Each wall is flat, endless, passes through zero and stands at right angles to its row. A trip goes straight from one point to another. Which walls does it cross, in order?
In the rows, zero is written as 128.

Walls:
(1): [179 126]
(2): [149 149]
(3): [111 139]
(4): [143 158]
(5): [137  65]
(6): [ 90 115]
(7): [142 183]
Trips:
[104  95] to [148  96] => 3, 1, 6
[199 150] to [112 166] => 3, 1, 6
[ 66 152] to [199 169] => 4, 2, 6, 1, 3
[167 150] to [ 65 122] => 3, 1, 6, 2, 4, 7
[ 44 166] to [130 111] => 7, 5, 3, 1
[ 79 138] to [176 183] => 7, 4, 2, 6, 1, 3

Walls:
(1): [107  81 215 128 204  59]
(2): [168 176 193 155  87 131]
(3): [124 175 126  16 169 127]
(4): [136  91  36 169 105 179]
(5): [158 176 151 114 158  63]
Trips:
[ 42  87 145 141 142  70] to [166 143 164 104  60 111] => 5, 2, 1, 3
[185 135 190 117 110 112] to [111 156 110 108 143 112] => 2, 1
[188 142  96 100  58 111] to [111 132 108 136 112 119] => 3, 5, 2
[165 151  95 167  97 174] to [119 152 109 125  99 138] => 3
[134  95 107 214 140 156] to [223  89 111 181 112 136] => 2
[ 69 120 155 145 143 146] to [ 70 198 138 180 176  79] => 5, 2
[117 154 154 120 127 163] to [ 67  59 117  97 144 146] => 2, 1, 4
[ 91  68 102  57 149  70] to [103 149  92 175 132  56] => 3, 4

Walls:
(1): [131  86 146 101  46 137 127 140 119 181 118 162]
(2): [123 135  75 162 189 132 127 116  83  99 133  44]
(3): [113 168 137 138 175  91 111 135  94 113  57 126]
(4): [ 89  79 164 122 185 149 154 138  86  39 165 220]
(5): [106 126  96 150 133 107  71 141 139 161  95 156]
(6): [125 145 126 197 202 205  40 123 134 113  98  95]
(7): [106 127 168 125 150  89 115 134 195 164 181 120]
(8): [127 158  90  86  28 114 174 157 118 128  96 165]
(9): [ 93 182 170 162 193 161 135 143 225  96 100 110]
(10): [ 38 119 177 195  67 143 128  79 145 137 166 181]
(11): [121 102  99 187 147  77 153 147  68  51  81 186]
(12): [190 155 125 206 124 154 193 132 139 142  95 156]
Trips:
[164 211 153  99 105 154 130  99  86 109 161 128] to [206  85 125 126  92 145 196 172 141  63 178  50] => 2
[104 160 184 140 125 107 165  66 178 133 142 126] to [ 51  98  86 152 137  61 204 146 158 159 121 154] => 8, 4, 11, 5, 3, 1

Walls:
(1): [ 69 121 152 118  67  68 104 146 135 119 131 200 106 126 150 112  75 164
 159 143  62 141  61 118]
(2): [144 124 104 110 128 198 122 186 111 122 155  91 140 136 136 162 147 118
 160 112 157 156 109 109]
(3): [136 119 110 108 157 120 114  79 117 134 187 128 105 109 162 174 137 130
 129 184  95 144  46 116]
(4): [ 77 157 192 111 166 124 130  98 198 103 115  89 107 113 110 199 148 128
 128 145 232 163 179  85]
(5): [127  68 187  97 148 128 131 127 163 153  93 161 151  89 121 129  68 163
 159 123 120 125 134 152]
(6): [108 187 118 201 158  87 101 136 135 110 108 122  67 218 129  98 119  96
 139 190 117 155 137  70]
(7): [117 131 113  83 158 147 163  72  97 125 175 105 178 181 102 150 138 184
  69 110 110  66 142 108]
(8): [140 186  36 122 143  28 171 134 128 122 118  83 125 116 136 126 233 196
  72  54 120 160 134 133]
(9): [144 181 137 127 139 159 136 162  16 192 110 140 121  64 116 175 163  65
 134 102 211  99  73  74]
Trips:
[163 139 155 137  67 142 146 115  89 110 114 135 149 119 119 102 155 130
 137  85 149 121 114  96] to [136 193 123  71 191  58 123 145  93 132 130  93 162 141 209 109 120 144
 121  97 133 111 177 184] => 2, 9
[124 120 146  85 142 148 137 127  62 133 117 122  86  49 134 215 133 119
 157  84 174  86 116 181] to [133  67 128 111  83 103 150  81 158 118 162 105 139  86 125  81 191 136
 150 148  85  89 203 122] => 7, 8, 2, 9, 3, 4
[200  84  80 165 133 133 174 149  94 168 174 141 143 111 173 163  61 109
 182 174 138 187 133 169] to [173  92 184  88  89 103  73 131  80 148 113  95 132 117 169 208 180 178
 140 150 163 130  35 146] => 1, 4, 8
